Rows are points. Each copy is the shape, with its points in the same order, turned, moved and blurred by noise. Say if it was mirrored as well.

Shape (7 x 3):
[[ 38 -29  45]
 [-19 -14 -11]
 [-12 -37  34]
 [-33 -44  66]
 [ 50  35  43]
 [ -4 -74 -33]
 [-24  32  38]]
Copy 1 (7 x 3):
[[ 21 -52  14]
 [-40  -4 -22]
 [-35 -45   8]
 [-59 -62  42]
 [ 45   0  38]
 [-28 -54 -61]
 [-27  17  45]]
Copy 1 is: only turned
Copy 2 (7 x 3):
[[-31  11  75]
 [ -9 -13  -8]
 [-50  -7  19]
 [-81  14  12]
 [ 19  62  53]
 [-14 -75  19]
 [-14  47  -6]]
Copy 2 is: only turned

Shape (8 x 4):
[[-49   6  15   1]
 [ -7 -22 -44 -10]
 [-63  11 -63  -4]
 [  9  15  15  51]
 [  1  48 -51 -31]
 [-67  63 -61  20]
 [  7 -15  34  -7]
 [ 41 -21 -17  31]]
Copy 1 (8 x 4):
[[-40  -9 -22  24]
 [  1 -19  15 -34]
 [-59 -31 -17 -42]
 [ 16  32 -54  12]
 [-41  37  13 -51]
 [-81  11 -54 -61]
 [  8  11   2  43]
 [ 51  13 -17 -19]]
Copy 1 is: only turned
Copy 2 (8 x 4):
[[-33 -10  12  31]
 [ 17  10 -49  11]
 [-34  15 -56  64]
 [ 29  25  38  29]
 [-28  65 -41   2]
 [-50  53 -41  95]
 [  4 -22  24 -16]
 [ 64  24  -6   7]]
Copy 2 is: only turned

Shape (10 x 6):
[[ 20 -18  21 -57 -12  -6]
 [ 75  10 -30 -25  28  -9]
 [-13   0  -9 -30 -43  16]
 [  6  13   6 -42  26  -5]
 [ 82 -31 -63  37  29  32]
 [ 38 -17 -74  13 -46  15]
 [-30  11 -61  -8 -11  59]
 [-22 -71  20 -36 -32   0]
 [ 26  18  39  59 -50  14]
 [-21  20 -27  29  34   0]]
Copy 1 (10 x 6):
[[-49 -45  12 -33   7  39]
 [  9 -20 -26 -64  63  58]
 [-62  -4 -15 -21  -9  11]
 [-32 -22  -2  -1  39  46]
 [ 62 -26 -93 -48  27  29]
 [-13   6 -73 -63   9 -11]
 [-54  20 -85  10  16   9]
 [-53 -70  13 -15 -24 -20]
 [ 17  30  -4 -29 -62  44]
 [ 12  36 -23  30  26  22]]
Copy 1 is: only turned
Copy 2 (10 x 6):
[[ -3   9  -3  52  14  16]
 [  8   9 -37  19 -21 -57]
 [-46 -18  16  22  -7  33]
 [ -4  28 -11   5  21   2]
 [ 34 -47 -18 -17 -67 -64]
 [-43 -69  -9   9 -51 -28]
 [-48 -29 -11 -46 -40  39]
 [  9 -46  30  47  26  51]
 [-33  -1  95  15 -38 -30]
 [-21  -7  18 -61  11 -18]]
Copy 2 is: mirrored
Copy 3 (10 x 6):
[[ 43 -27  54 -35  -7  11]
 [ 72  -1  -3 -26  31 -44]
 [ 15 -35  10  -6 -20  37]
 [ 25  -4  18 -59   8  -1]
 [ 30 -18 -19  36  63 -80]
 [ 31 -45 -31  52 -10 -25]
 [-27 -53 -47  -7  15  16]
 [-10 -47  79  -5 -30   4]
 [ 16  45  20  54  20  44]
 [-27  26 -26 -23  10 -15]]
Copy 3 is: only turned
Copy 4 (10 x 6):
[[  0   7  19 -42 -58 -42]
 [ 16   5  51 -70  -7  24]
 [  7  38 -30 -25 -50 -23]
 [  2   0  13 -50   0 -48]
 [ 52   3  44  -5   5  75]
 [ 28  41 -24 -27 -35  64]
 [ 58  36 -54 -15  -2 -12]
 [ 10 -25 -31   3 -93 -34]
 [-48  66  19  40 -26   4]
 [ -6  -5 -24  -4  44   0]]
Copy 4 is: mirrored

Shape (11 x 8):
[[ 63  -1 -26 -16 -24  36  27   9]
 [-42  18  48  21   1  -2  39 -11]
 [ 95 -35 -42  17  -1  32  12 -20]
 [ 23 -14 -27 -32  11  -1 -26  -5]
 [-37  -9  49   0  -7  29  -3  41]
 [ 24  80 -16 -16 -32  19 -41 -57]
 [ 46  22   0 -48  -1  40  -9 -59]
 [ 54  29   0   1  22  30   5  -9]
 [ 25 -17  -6   1 -22  -2  22  -9]
 [-35  10  -6 -12  15   0  40   4]
 [ -7  11  49  -5 -14 -32  22  31]]
Copy 1 (11 x 8):
[[ 39  21 -62  -2 -25  19  32  36]
 [ 10   0  65  -6 -26 -37  40 -11]
 [ 69  25 -74 -17  -3  55  11   2]
 [ -9   6 -21 -18   6  45  -8   9]
 [  7  -9  46  23 -27 -27 -10  40]
 [-38  86 -15  46 -27  37  39 -38]
 [ -4  52 -19  -8 -52  63  20   2]
 [ 29  61 -12  -4  -2  26  20  13]
 [ 20  -1 -27 -12 -17   3  25  -9]
 [ -8 -10  37 -10   5  -7  52  18]
 [-11   1  13 -26 -20 -59   2  13]]
Copy 1 is: only turned
Copy 2 (11 x 8):
[[-13  58 -23  35 -15  47  28 -10]
 [  0   3  38 -42  11 -31  31 -35]
 [-22  18 -32  88 -47  52   5 -19]
 [ 33  20 -15  23  -9  26 -24  18]
 [ 30  15  71 -17  19   8  46  17]
 [-10  53   7 -46 -62  43 -56   4]
 [ 38  44 -16 -10 -55  51 -12 -37]
 [  1  66  13  30 -29  18  -5 -33]
 [-14   4 -16  11   4  25  14 -13]
 [ 23  25  -4 -20  12 -31  30  -5]
 [ -5  20  35 -29  67   7  12 -20]]
Copy 2 is: mirrored
Copy 3 (11 x 8):
[[ 42  20 -53  12 -37 -48  36 -26]
 [-37  10  38  30 -39   5  29  26]
 [ 59 -28 -48  23 -22 -70  10 -60]
 [ 41   4 -31   0  12   2  -4 -13]
 [-23  29 -27  50 -39  18 -10  47]
 [-39  42 -31 -29   3   3  39 -84]
 [ 20   1 -36 -11 -32  23  32 -77]
 [ 18   6 -35  42  -7 -13  44 -45]
 [ 23  10  -3  12 -29 -42   9  -4]
 [  0   1  11   2 -15   0  42  40]
 [  3  62  29  40 -32  -6  10  22]]
Copy 3 is: only turned

Shape (12 x 9):
[[ 42   9 -41   3 -14 -44 -25  36  25]
 [-24  -9  34   5   8 -12 -17 -16   7]
 [  4   8 -31  56  55  24 -26 -22 -60]
 [ 11  -3 -39 -25  30  -3  -7   7  -7]
 [-54   3  51  -8  34  -3 -11 -27 -30]
 [-25  42  22  -7  -2  26 -21 -35 -38]
 [-78   4  13   2   3  14 -22 -10   6]
 [ 22  -3 -37 -18 -19 -22  -1  48  -1]
 [ 54 -31 -59  15 -22  -7  21  20  -3]
 [ 13  22 -48   1 -10 -53  30  17  18]
 [-23  22  31   6  16  17   7  26  -3]
 [ 15  14 -18  25  50  41 -11 -38  -6]]
Copy 1 (12 x 9):
[[-53 -33 -45  -4  -3 -18 -29  13  11]
 [  5  19  36 -16 -18  12  -1   4  -4]
 [ 25  28 -23 -22 -23  16  13 -41  95]
 [-25   0 -34 -31  -2   7  35   9  26]
 [ 22  39  51 -13 -49  28  38   8  11]
 [ 63   2  14  -8 -36  11  26  27  30]
 [ 38  23  11 -37 -46  43   6  -1 -24]
 [-41 -38 -46   6  -3  10  11   7   0]
 [-31 -40 -50   6  45  -8   9 -35  20]
 [-35  -3 -57  15 -11 -37   7  -5 -17]
 [ 11  30  -3  19 -20  45   8  22   5]
 [ 31  42 -19 -34  18   6  13   1  61]]
Copy 1 is: mirrored
Copy 2 (12 x 9):
[[-25  33  -8 -45 -32 -47  19  11 -45]
 [ -4  -4   3   7  -6 -19 -18  34  46]
 [ 19  20 -37  27 -33 -22 -63 -63  14]
 [ -9   9 -37 -14 -17  -5 -36  11 -31]
 [-14   7 -18  38   4   5 -50  33  67]
 [  6  29 -33   7 -44  27 -35  16  64]
 [ 16   7  30  26 -16  22 -44  39  37]
 [ -8  29 -25 -21  -9 -13  24  24 -50]
 [ 10 -16 -34 -23 -20 -28  37 -21 -56]
 [-62   1  -8 -11 -35   0  23   3 -44]
 [ -2  29   1  -5  19  19 -19   3  34]
 [ 12 -11 -27 -25 -31   0 -63 -42  24]]
Copy 2 is: mirrored
Copy 3 (12 x 9):
[[-24 -63  -3 -48  26 -11  25 -43  12]
 [  0 -28  19 -11   4 -37 -34  42  11]
 [ 60  16  12 -30  43   2 -21   3  84]
 [-16  -6  -4 -34  16  21 -25 -20  19]
 [  5  24  20 -16  10 -43 -55  62  14]
 [  7  37  21  -8 -27 -43 -13  24  48]
 [-11  -2  -4  35  14 -49 -46  34  26]
 [-13 -24  -7 -30  20  -4  15 -44 -18]
 [ 30 -46  19 -25  16  27  10 -67  -9]
 [-35 -29  43 -27  38 -13   6 -57  -2]
 [ -6  10  14   3  24 -17   8  42   3]
 [ 19  -2  28 -10  10  33 -18  16  76]]
Copy 3 is: only turned

Shape (15 x 9):
[[ 28  17  11 -10 -18  32  46  65  -8]
 [ 19  15 -10  37  33 -10 -10  18  -4]
 [ 10  38 -21 -50  -2  43  60  16 -22]
 [ 37  21  50  33  12 -44  26 -32  13]
 [ 17 -14  -6  22  37  30  68  25 -20]
 [ 38  25 -15  -1 -57  -3  61 -16 -14]
 [-53  34  34   8 -52 -29 -34  36  32]
 [ 37 -25 -20 -10 -43 -13 -28 -33  17]
 [ 27  37 -39 -43 -27  19  -9  14  80]
 [-20 -20  -2  31  -1  39  53 -31  80]
 [-10 -40   9  56 -65 -32   0 -31 -19]
 [-45   7 -46 -12 -11  -5  42  68 -22]
 [ 49 -37 -47  -2  10  41 -11 -31 -23]
 [ -1 -25 -39 -13  37 -25  -6  -3  41]
 [-53 -60   2 -25   9 -30 -11  26  79]]
Copy 1 (15 x 9):
[[-14 -34   4  19  22  31  52  91  12]
 [  4  17  52  15  22  42 -10  42  -6]
 [-32 -17 -34   0  55   3  10  95  33]
 [ 31 -32  70 -19  59  -4   2  26 -35]
 [-22  -5  -6  -2  67  68  29  50 -10]
 [ 38 -26 -27 -17  31 -14  12  77 -22]
 [-20   2  63   3 -51 -52  45  29   3]
 [ 38 -32  -4  16 -19  -4 -35   8  -7]
 [  8 -43  10 -29 -34   0 -23  65  77]
 [  9 -16   0 -71  22  32  37 -24  33]
 [ 41  12  -1   6  -8 -14  26 -12 -70]
 [-69  25 -16  -8 -13  25  27  86 -17]
 [ 26  -1 -35  38  37  49 -46  13  10]
 [-30 -14  26 -23  -6  43 -49   9   4]
 [-69 -38  32 -25 -56  25   3 -28   4]]
Copy 1 is: mirrored
Copy 2 (15 x 9):
[[  9   9 -33  15 -41  58  48 -21   8]
 [ 32  21 -32  24  26  26   6  28   9]
 [-38 -24 -21  18  -2  58  60 -42  -8]
 [ 39  33 -38 -18  40 -39  10 -31  11]
 [ -5  32   2  45   0  38  36 -20  48]
 [  2 -34 -34  23 -18   3   5 -70  -7]
 [ -4  41 -46 -57 -37   6 -24  34 -64]
 [ 31 -64   7 -23   6  -7 -20   7 -10]
 [-17 -70 -49 -60   4  58   5  22   6]
 [-33  21  25 -49  -2  35 -38 -32  62]
 [ 37   0  15  13 -28 -47 -60 -10 -32]
 [-55   7 -35  50 -43  32  22  27 -15]
 [ 31 -58  46  42  39  43  15   9  11]
 [-13 -22  -4 -11  30  -5   5  61  27]
 [-34  13  18 -63 -27 -10  -3  79  24]]
Copy 2 is: only turned

Shape (16 x 11):
[[ 11   5 -40   5 -24  25 -29  46 -26  29   4]
 [  4  17  51   1 -13 -37 -67  35  18  -8 -20]
 [-20  34  43  39  12   0  36  18  15   9  -5]
 [ 16 -11  39 -25 -13  47 -39  12  26  37 -75]
 [ 11 -31  13  46  15  10  49  12  -8  -2 -17]
 [ 30  30  28   4 -32 -21  22  42 -14  31 -28]
 [ 24  34  -3  -7 -10  16 -17 -11  -6  59  23]
 [ 27   2  16   7 -24 -34  -6  -8 -38 -15  13]
 [ -3 -27  21  17   6  29  18  25 -19  36 -12]
 [ 16  24  -5   4   9  42 -11  -1  11  21  -7]
 [-38  14 -15 -15  53 -23  -6 -11  22  -5  13]
 [ 33  10  -6 -12 -32  -7  -1  -6   0  18  40]
 [ 12   6  -3 -17 -16  -8   0  17   4  25   9]
 [-15   3   2 -12 -15  -6  -5   9  -3 -39  12]
 [ -9  -1 -14  13 -53   7   5   7 -24  12 -24]
 [ -9 -49  -9  42  25  21  -7 -20  21  35 -25]]
Copy 1 (16 x 11):
[[-28  16 -30 -23 -21   8   0  22 -31  26 -34]
 [-18   1  38  24 -43 -11 -55 -29 -59   4  26]
 [-11  48  36  23 -40 -25  25 -27  23 -22   4]
 [-38  -7  39 -53  17 -20  -5 -76 -52   6 -17]
 [-12   8  20  45   4 -39  50  -5  12  -3 -32]
 [ -6  36 -25  19 -35 -38 -13 -49 -10  23 -23]
 [-13  42 -21 -17   8  37  -9 -23   5  20   0]
 [-10 -16 -33  40 -11  -5 -12  -5   0  11  17]
 [-41  27  12   3  10 -34  38 -11  -6  26 -14]
 [-20  23   3 -20  10  19  11 -21 -18 -18 -18]
 [ -7  30  41  12  24  -5 -40  37  21 -38   4]
 [ 27  13 -31   3   3  16  -8  -2  -1  22   9]
 [ 10  22  -6  -3   2 -12 -19  -7  -7  19  -5]
 [  9 -13   3   3 -18 -28 -12  23  -6 -21  18]
 [-27 -20 -17 -19 -29 -23   6  -8  18  18 -25]
 [-41  -5  60  10  30   9  32  -2  10  21 -42]]
Copy 1 is: only turned
Copy 2 (16 x 11):
[[-11 -59 -20  52 -23 -11 -18  23 -26  -5 -16]
 [ -6  -2  43 -15 -26   9 -63 -23 -44  17 -43]
 [  3  43   7  43   2  36 -10 -27  17   8  -6]
 [-13 -48  50  40  16 -24 -68 -26  32  -2 -73]
 [ 12  13 -25  34  15  35  17  -9  23 -24 -57]
 [ 21  12  29  46 -24 -17   2   6  -3  36 -43]
 [  7 -58   3  30 -24 -16  -3 -29  13  22  15]
 [  7 -21  21 -14 -23  17  36  -4 -28   4 -31]
 [ -9 -23 -17  54  20  20  -2 -19  14  10 -52]
 [  9 -41   9  39   2   4 -26 -17  21 -17   2]
 [-22   8 -23 -26  34  -2 -25 -22  -3 -15  30]
 [ 11 -46   2  -6 -33   7  12   8  13  22   2]
 [ -2 -26  -1   9 -10  -8 -10   8   8  24 -15]
 [-26 -10  16 -14   5  29  -7  24 -12  -9  -9]
 [-39 -22  12  39 -28  -4  15  16   4 -13 -39]
 [-21 -26 -45  19   4   8 -21 -53  36 -40 -51]]
Copy 2 is: mirrored
Copy 3 (16 x 11):
[[ 45  41   5 -29 -52 -19  16 -29 -18  28  40]
 [ -7  75  31   4  24 -18 -10   9   7  32 -31]
 [-26  19  39  13  17  17  38   0  45   8  41]
 [ -6  27  32 -57 -33  31 -19 -23  11  25 -51]
 [-27 -13  44 -20   3  15  -1  -4  11 -16  79]
 [ 20  18  78   5  -2   4  40   0 -19  32  12]
 [ 56   9  22  18 -28   6   0 -40  33  42  16]
 [ 29  -1  34  42  12 -31 -10 -10 -22   6  24]
 [-16   1  36 -25 -20  26  -4 -27  -4  21  54]
 [ 35  12  10 -25 -11  18  11 -38  39   3  15]
 [ 17 -10 -27 -18  31 -20   6  14  55  35  30]
 [ 63   7  20  28 -17   2 -11   3  14  17  25]
 [ 40  10  18   5 -13   3  11   9   6  23  22]
 [  6  14 -16  17   2 -20   9   9   2 -13  11]
 [  6   0  31   3 -60 -24  16 -10   0   3  20]
 [-17  -7  22 -51 -26 -10 -48  -9  49   7  48]]
Copy 3 is: mirrored
Copy 4 (16 x 11):
[[-24  25  38  20 -35  16 -40  12   0 -28  -4]
 [-13 -22 -45  20 -39 -32  -2  11  35 -33 -50]
 [-33 -12 -32  25  31  -5  23  20  24  -3  25]
 [ 20  -3  32  50  -5 -15  11  -8  95 -31 -48]
 [ -7 -44  20  12  21   5 -11  10  21 -14  51]
 [-41  -6  12  42   6 -47 -25   6  26  22  -7]
 [  2  45  16  31  -9  13 -14  44  20  30 -13]
 [ 13 -26 -10  12 -14 -15 -32   4 -28  20 -12]
 [-24 -30  36  28   4  24  -6  14  40  -4  17]
 [ 11  30  24  25  11  15   2  36  23 -25   0]
 [  3  15 -32 -49  31  43  13   9   9  -9 -21]
 [ 11  24   9   8 -31 -11 -14  27  -4  33   7]
 [-10  17  15   3 -18  -3 -14  10  21  17  -3]
 [  3 -14 -12  -8 -21  -5  12 -10 -22 -14  -5]
 [ -6   8  13  39 -22  -2 -32 -38   7  -1  24]
 [ 28 -17   5   9  10  51 -27  16  74 -26  32]]
Copy 4 is: mirrored

Shape (18 x 12):
[[ 19  23   4  33  38 -12  16  -5  24  21  47  37]
 [-21  -2  -2  38  20   2  45 -38 -22  24  25  44]
 [-38 -23   8  16 -13  -2  -9  50 -34 -25 -42  25]
 [-23 -39  -2  26 -42  39 -40  37 -50 -17 -25  16]
 [ -4   6  39 -32 -31 -24  28  21 -11  -2  12 -40]
 [-24  33 -18  15 -34 -55  17 -27 -24 -13   7 -40]
 [-44 -14  11  67  12  22 -30 -34  51 -13   8  24]
 [ -5   5  37  32  36  17  27 -39  37  31 -25  79]
 [-59 -45  12   0 -15  16 -38   3 -44 -13   5  21]
 [ 41   2   2  30  50 -49  35 -30  13  41   1  84]
 [  8  32 -16 -16  -3  -8  50 -14 -17  29  10 -40]
 [ -5  40 -23 -39 -11 -28  40  -6 -19 -30   2 -36]
 [ 38  46  11 -14  -7 -47  19 -34   1  54  -2   2]
 [ 13 -16  25  56  56  -5  10 -23   7  24 -21  10]
 [ -8  19  32   9 -50 -31  37   6 -39 -19  12 -35]
 [-22 -58  -3  -8 -42 -21  15  27  -2   4 -18 -15]
 [ 23 -19  28  38  60  -5  -2 -71  23  -6   7  51]
 [ 45  14  -6  -9 -40 -10  54 -14  -5  -4   7  -8]]
Copy 1 (18 x 12):
[[-16  32   8  19 -59  -5 -31  33   6   2 -35  -4]
 [-26  20  26  50  13 -20  -3  46 -33 -16 -30   1]
 [ 19  20 -27 -16  68 -27   5 -36  25 -26   1  -9]
 [ -5  12   5 -27  76 -51 -10 -34  15  -2  39 -33]
 [ 28 -23  -9  -1 -18  20  46 -37  -7  35   0 -48]
 [ -6   3 -57  -8 -12  10  41  16 -67  23   6 -29]
 [-26  11   6 -33  14 -12   0  64  39 -15  16  31]
 [-29   1  40  28 -33 -29  13  28  30 -63 -39  22]
 [-15 -21 -15   9  77 -30 -12 -13  15  13  24   9]
 [  2  24  28  38 -64 -38 -29   9 -27 -45 -59  36]
 [  6  14  -7  42 -38  19  45   0 -38   5  13 -45]
 [  4   3 -58  23 -16  46  28 -13 -34  -6  13 -51]
 [-24  -4  -9  32 -81 -20  30 -23 -41  -3 -11 -17]
 [ 30  10  23  24 -32 -45   0  44  15 -25  -7  16]
 [ 19 -19 -16 -13   3   2  44   1 -38  27 -10 -68]
 [ 29  11  20 -19  31   9  31 -47 -19  10  18   4]
 [ -6 -22  19  19 -41 -22 -38  58  -1 -39 -21  46]
 [  2  -6  17  -4 -36  28  21 -19 -51 -18   6 -53]]
Copy 1 is: mirrored
Copy 2 (18 x 12):
[[  0 -29  30  -8  -5 -49  57  14 -23 -17  49  13]
 [ 25   8   6  25 -28 -51  55 -28 -26   2  43 -15]
 [ -1 -20 -14  30 -32 -50 -49  -2  11  16 -32 -34]
 [  0 -12  -5  45  -4 -16 -54  -2  21  64 -13 -21]
 [ 44  10 -31 -46  33 -47  -4  29  -5   5 -19  -5]
 [ 50  28  -8 -31   3 -43  38  24  46  -2   6 -56]
 [ 33 -60  -3  36 -16  -5   1  -7  30 -21  86 -15]
 [ 17 -20  18  26 -60 -22  15  -3 -69 -46  62   1]
 [ -2   8 -37  39 -13 -36 -31 -29  38  24  16  -3]
 [-12   4  78 -18 -50 -34  50 -18 -52 -50  30   4]
 [ 44  16 -23 -37   3 -15  71  19 -17  10 -19 -22]
 [ 37  26 -30 -19  19 -32  56  47  20 -21 -44 -27]
 [ 25  44  25 -68 -15  -3  43  36 -25 -17  22 -11]
 [ -4 -31  11 -17  -7 -10  21 -32 -45 -31  44 -45]
 [ 60  22 -17 -26  22 -72   5  25   2  17 -15 -46]
 [ 47 -13 -15 -21  -8 -22 -27 -29  21  21 -41   5]
 [ -5  -7  39  25   3 -12  25 -28 -39 -69  71  -5]
 [ 65  18  25 -15  21 -27  43  28 -29   5 -25 -10]]
Copy 2 is: only turned
Copy 3 (18 x 12):
[[-21 -26  11  20  -5  52 -12 -42 -13  21  43  14]
 [ 25 -63   7  -2 -33  55  -9  -1   8  21  29  44]
 [-33 -37  -8 -24 -20 -12  -9  69  20 -38  21  16]
 [-32 -13 -30 -51 -48  -6   2  68 -24 -47  -5  21]
 [ 19  17  22 -36   5  -6  -8 -19  50 -38  -1  -1]
 [ 26  24  27 -20 -60  18 -40  17  59  15  17 -11]
 [-19  -7  10 -14  10  95 -19  61 -36  19  30  14]
 [ -7 -76  52  25  28  57 -31  10 -42   4  22  52]
 [ -4 -25   8 -52 -33  24  44  69  -5 -34  19  13]
 [  7 -86  35  31 -14  26 -42 -40 -30  20  69  11]
 [ 44  12  13  16 -22  -2 -11 -26  40   8  -4  24]
 [ 13  21  33 -10 -19 -25 -12  -2  63  35   0   0]
 [ 36  -3  66  28 -35   7 -44 -46   4 -11  19   1]
 [ 17 -19  13  16   6  35 -42  13 -27  -3  71  51]
 [ 14  13  16 -49 -31  10 -37  -9  68 -20  -1  18]
 [ 33 -20 -16 -34   2 -11 -20  38  17 -35   0 -30]
 [  6 -40  51 -17  12  50 -21   1 -59  33  81  39]
 [ 24  -7  16 -26 -14 -15 -48 -39  16  17 -16  10]]
Copy 3 is: mirrored

Shape (16 x 12):
[[ 16 -12  32 -24  42  -1  -3 -26  45  26 -74  -4]
 [-47  32  26 -11 -45  56 -12 -10  23 -50  19  -6]
 [ 39  18  35 -38  47  16 -55 -24  10  37 -50  13]
 [ 21 -32 -35  39 -59  20 -10  12 -46 -22  16  -9]
 [ 17  -7  15  14  44 -21 -42 -27  58 -12 -58  41]
 [ 22 -27 -45  50 -31  22 -46   6  -6  -2  48 -61]
 [-43 -15 -11  29   2 -22 -41  23 -53 -30   2 -30]
 [ 21   0  51  -5  58 -25   9 -23  29  23 -44 -22]
 [-40  31 -30 -24  -6  45   5 -13   3   0  34  37]
 [-75  36 -39 -35 -71   3   3  41  36   0  24  -6]
 [ 35 -47   6 -62  67  18 -25 -15  43 -16 -30  -8]
 [-31  -5 -38  12 -20  10 -53 -34   1  -3  14 -40]
 [ 11 -37  25   7  78  53 -33   6  45  38 -66  -2]
 [-30 -40  -9  32 -25  11 -16 -20 -12   3  66  -3]
 [-25 -18  17 -21 -47  17 -47  25  18   9  44   8]
 [-29  61 -10 -18 -15  32  -8  41  41 -24  66  13]]
Copy 1 (16 x 12):
[[ 16  14 -32 -62 -53  16 -64   7   4  -8  14  -1]
 [ 19   4   8 -29  18 -12  45 -14 -20 -20  16  95]
 [  1  28 -19 -80   6   4 -62 -22  -4 -37  41 -23]
 [-14  29   9  47  49  16  67  32 -19 -18 -19  -8]
 [-19  36 -30 -43 -15 -12 -80  20 -44  24  24   5]
 [-30  38  30  58  43  51  40  40   0 -35  58   5]
 [-89 -41  -5   0  41  21  28   9 -21 -12  -6  11]
 [-22   7 -13 -53 -52   4 -64   9  35  -4  23 -13]
 [ 33  -3 -34   3  62  -5  -6 -24  18 -26  -5  75]
 [ 47 -63 -32  18  47  23  39  -6 -12   6  37  71]
 [ -3  41 -49 -82  -4  13 -51  70   1 -35  24  12]
 [-34  -3  -9  37  20  30   5  15 -25 -55  36  48]
 [ -4  63   6 -78  -7  77 -85  16 -10  -4   6   6]
 [ -5  -7  27  48  42   8  -5  43  -5 -38 -11  35]
 [ 37 -26  26 -13  61   2   4  37 -32 -25  27  24]
 [ 33 -13  -6  -8  75 -19  22  -2  25  13  59  83]]
Copy 1 is: only turned
Copy 2 (16 x 12):
[[ 10 -59  49   9  16   0 -18   5  -5 -14 -32 -18]
 [-31  31  -5 -16   2  55  30  13 -17 -36  71 -48]
 [-12 -28  41 -25   2 -37 -38 -20 -22 -50 -43 -39]
 [ 21  82 -21 -61   4  11 -26  47 -25   8  36  21]
 [  1 -82   7 -21  -4  23 -45 -16 -33   5 -18 -18]
 [ 43  51 -53 -42  11 -25 -52  44 -17 -27  77  19]
 [ 36  50 -71 -38   3  21 -27  12   8   0   1 -39]
 [ 10 -46  20  31 -14 -22 -32   0  25  -8 -35  -8]
 [-37  27 -13 -31   6 -21  28   6 -38  19  47 -71]
 [-20  13 -65 -30  51  16  93  60 -25 -14  46 -45]
 [ 20 -60  63 -41  38 -29 -18 -30  37  -3  11 -19]
 [ 47  14 -32 -42   7  -7 -25  41 -23 -30  52 -53]
 [ 23 -37  46  31  70 -22 -61 -42 -21  -9 -16 -26]
 [ -5  40 -44 -23   8 -11 -49  55   7  23  67 -41]
 [-41  17 -37 -49  54   5  -5  39   5 -37  42 -30]
 [-54   8 -54 -26  12 -10  47 -16 -17 -22  85 -27]]
Copy 2 is: mirrored
